Every row gives one point. The points of each table are mixes of a few directions, plus a little noise. How many directions does each table use, and how many do they share? Where both have some left over, give the other angles between the two spaces (their principal angles), to ten degrees, smallest first.

First:
[[-16.3   8.8   1.7]
 [-50.4  27.6   4.9]
 [ 22.9 -12.6  -2.2]
 [ 26.4 -14.3  -2.5]
 [ 17.4  -9.5  -1.5]]
Second:
[[-33.2  18.0   3.2]
 [ 21.1 -11.5  -2.1]
 [ 27.7 -15.1  -2.7]
 [ 26.6 -14.5  -2.6]
 [-27.0  14.7   2.6]
 [-41.0  22.3   4.0]
 [ 25.8 -14.1  -2.4]]
Directions: first 1, second 1, shared 1

First:
[[-21.9  20.5 -31.7   8.7 -17.6 -11.1]
 [ 27.9 -26.6  41.1 -10.7  22.7  14.2]
 [-23.3  22.5 -35.1   9.4 -19.6 -11.8]
 [ 10.9 -10.3  16.4  -4.3   9.2   5.5]
 [ 27.9 -27.1  41.9 -10.9  22.9  14.3]
 [-12.1  11.5 -18.0   4.7  -9.8  -6.4]
 [ 12.7 -12.2  18.2  -5.2  10.0   6.5]
 [-22.0  21.2 -33.0   8.8 -18.1 -11.5]]
Second, 8 rows:
[[-40.9 -17.2  14.9 -32.8  18.7  32.2]
 [ 20.6  34.8 -11.7  20.3  -9.5  -0.9]
 [ -3.0  23.4 -25.0  14.7 -15.7 -11.2]
 [ 11.7 -34.1  24.7 -10.6  12.6  -2.9]
 [  8.0  11.5 -17.0  15.8 -13.9 -18.2]
 [  1.4   1.8 -10.4   7.2  -8.6 -13.3]
 [-23.3 -36.2  25.8 -30.9  21.0  20.7]
 [ 25.8  15.9  -1.6  16.4  -4.2  -6.1]]
Directions: first 1, second 3, shared 1

First (8 x 8):
[[-20.1  23.2  -2.6 -13.2  11.7  -5.4 -12.3   2.4]
 [-14.7  22.1  -1.1   0.3  13.1  -7.2 -26.4   4.1]
 [ 37.0 -44.4   4.5  20.3 -22.7  11.2  29.0  -5.2]
 [ 43.0 -45.9   7.0  36.0 -21.3   9.3  12.8  -3.4]
 [-38.9  39.6  -6.9 -37.3  17.1  -7.1  -2.9   1.9]
 [-28.0  30.4  -4.3 -21.3  14.6  -6.5 -11.7   2.5]
 [ 26.1 -26.5   4.7  24.9 -11.7   4.5   2.9  -1.4]
 [ -4.0   1.6  -1.3  -9.2  -0.3   1.0   8.5  -1.2]]
Second (9 x 8):
[[-32.8 -34.2  74.2 -25.0  -2.8 -41.4   9.5   9.9]
 [  5.6   5.7 -12.3   4.3   0.7   7.0  -1.4  -1.5]
 [ 17.2  17.8 -38.5  13.1   1.2  21.3  -5.2  -5.4]
 [ 12.8  13.9 -29.3  10.3   1.1  15.9  -3.7  -4.0]
 [ -0.6   0.0   1.5  -0.4  -0.3  -0.6   0.1   0.4]
 [  7.6   7.8 -17.3   5.7   0.6   9.4  -2.0  -2.2]
 [ -6.8  -7.2  15.7  -5.5  -0.7  -8.5   2.2   2.2]
 [-25.5 -26.5  57.7 -19.5  -1.9 -32.0   7.6   7.3]
 [ 23.0  23.9 -52.3  18.0   1.8  29.2  -6.4  -6.7]]
Directions: first 2, second 1, shared 0; angles 80

First (8 x 11):
[[  4.8  30.0 -28.8   5.1   7.3  21.2  -4.9 -19.1  49.3  29.4 -14.3]
 [-10.8 -39.3  37.3  15.2  17.6   8.0  44.5  -2.1   8.1  15.0  -6.5]
 [ 12.3  -0.5   9.5  -2.5  -2.3   3.0   2.4 -13.0  14.3  13.5  -3.7]
 [-15.8  20.7 -34.0   5.9   6.4   6.9  -9.8   9.7   5.1  -5.0  -1.9]
 [-38.0  -5.2 -20.6  19.0  20.0   9.0  17.2  23.8  -7.9 -12.4  -0.9]
 [ -0.2  -4.1   2.4 -11.8 -14.9 -22.5 -20.5  19.3 -48.6 -35.5  16.2]
 [  6.1  -2.1   4.9 -12.7 -15.4 -19.5 -19.1  12.3 -37.6 -26.3  13.3]
 [ 42.2   0.6  29.6 -18.1 -19.1  -6.3 -10.7 -30.8  17.1  21.2  -1.6]]
Second:
[[ 24.9 -13.1   7.9  17.9  -8.1   8.6  -1.2  -9.3  31.9  24.9   5.5]
 [  2.0 -17.1 -12.1 -34.2  -1.3 -10.9  12.9 -34.7   8.5  25.4 -16.8]
 [-19.7  -3.1 -51.3  28.1   2.9  -7.0 -18.3  49.3 -34.1 -31.4   1.3]
 [-10.1  12.4  35.4  17.0  -4.7  -4.2 -10.6  -1.6   2.4 -20.3  20.8]
 [  0.9  -2.5 -24.3  34.9  -4.8 -16.4 -16.5  23.8  -3.1 -14.9  13.0]
 [ -3.0  45.7  21.2 -48.6   8.9 -34.5  27.8 -19.3 -27.1 -28.4  15.0]
 [ -1.5  -3.7   0.1  -4.4   0.5  -9.5  -5.9 -19.7   7.2   8.8 -20.3]
 [-22.1 -49.2  -0.9  10.5  -9.9  30.8 -13.8  -3.7  16.1  21.9   1.3]
 [ 20.4  13.1  10.3 -22.4   9.7  30.1  24.6   8.7  -0.9  14.1  -5.0]
 [  8.8  17.0  14.6   1.1   7.6  13.9   0.7   6.2  -1.5  -1.2 -15.8]]
Directions: first 3, second 6, shared 1; angles 60, 60

First:
[[  4.4   7.9   6.5 -37.8 -22.4  13.4  10.0 -42.5 -24.8   2.7 -27.8  39.3]
 [ -8.4   0.7 -33.2  35.5  22.0  19.9   1.7  10.4  34.3 -16.2  -4.2 -35.6]
 [-10.7  -4.0 -35.1  56.4  34.3  11.0  -4.4  35.2  47.2 -17.0  12.7 -57.0]
 [ -0.6  -0.6  -1.4   4.3   2.5  -0.5  -0.7   4.0   3.3  -0.5   2.5  -4.4]
 [  7.2  -3.8  32.1 -23.2 -14.8 -26.1  -5.4   5.2 -26.7  16.5  15.3  22.4]
 [ -2.3   3.7 -14.0   2.5   1.9  15.4   4.6 -12.2   6.7  -7.2 -13.5  -2.0]
 [  2.4   4.7   2.5 -20.6 -12.3   8.6   5.9 -24.2 -13.4   0.7 -16.6  21.6]
 [  4.8   0.9  18.2 -24.3 -14.9  -8.4   0.8 -11.8 -21.5   9.0  -1.9  24.7]
 [  3.0  -9.0  23.6   7.1   3.4 -33.0 -12.1  35.9  -5.2  12.2  34.1  -8.8]]
Second:
[[  1.1  -8.7  -8.5   4.7   0.6  -0.1  -0.9   9.8   3.8 -11.5  -2.0  -0.5]
 [ -1.4  -1.2  34.5 -35.9 -20.6 -14.0  -9.4 -30.3  -3.2  -9.0  -7.1  20.2]
 [  2.9  -5.0 -18.0   4.6   7.1  14.7   5.9  20.2   3.0   6.0  13.2 -15.8]
 [-11.7   5.1 -26.4  10.3  13.1   1.8   9.1  15.5  -2.5 -12.4 -37.9  17.0]
 [ 25.5  -3.2  -9.3  25.9  -6.2   9.2   6.7  -1.2 -23.8  25.9  30.0  -2.8]
 [  2.0 -16.3 -47.6   8.3   8.1  30.6  12.3  25.9   9.9 -20.0  -9.7 -10.0]
 [ -8.0  -3.7 -20.7  -6.1  14.3   4.2   9.6  45.4  -4.7   6.6  -1.5  -1.7]
 [ 16.5  -2.5  39.6  28.3 -10.6 -30.9 -20.4 -20.4  -0.2  10.7  40.3 -12.9]
 [-26.7  35.3  56.1 -40.3  -5.9 -15.3 -12.7 -65.5  18.0   4.2 -25.3   7.2]]
Directions: first 2, second 6, shared 2
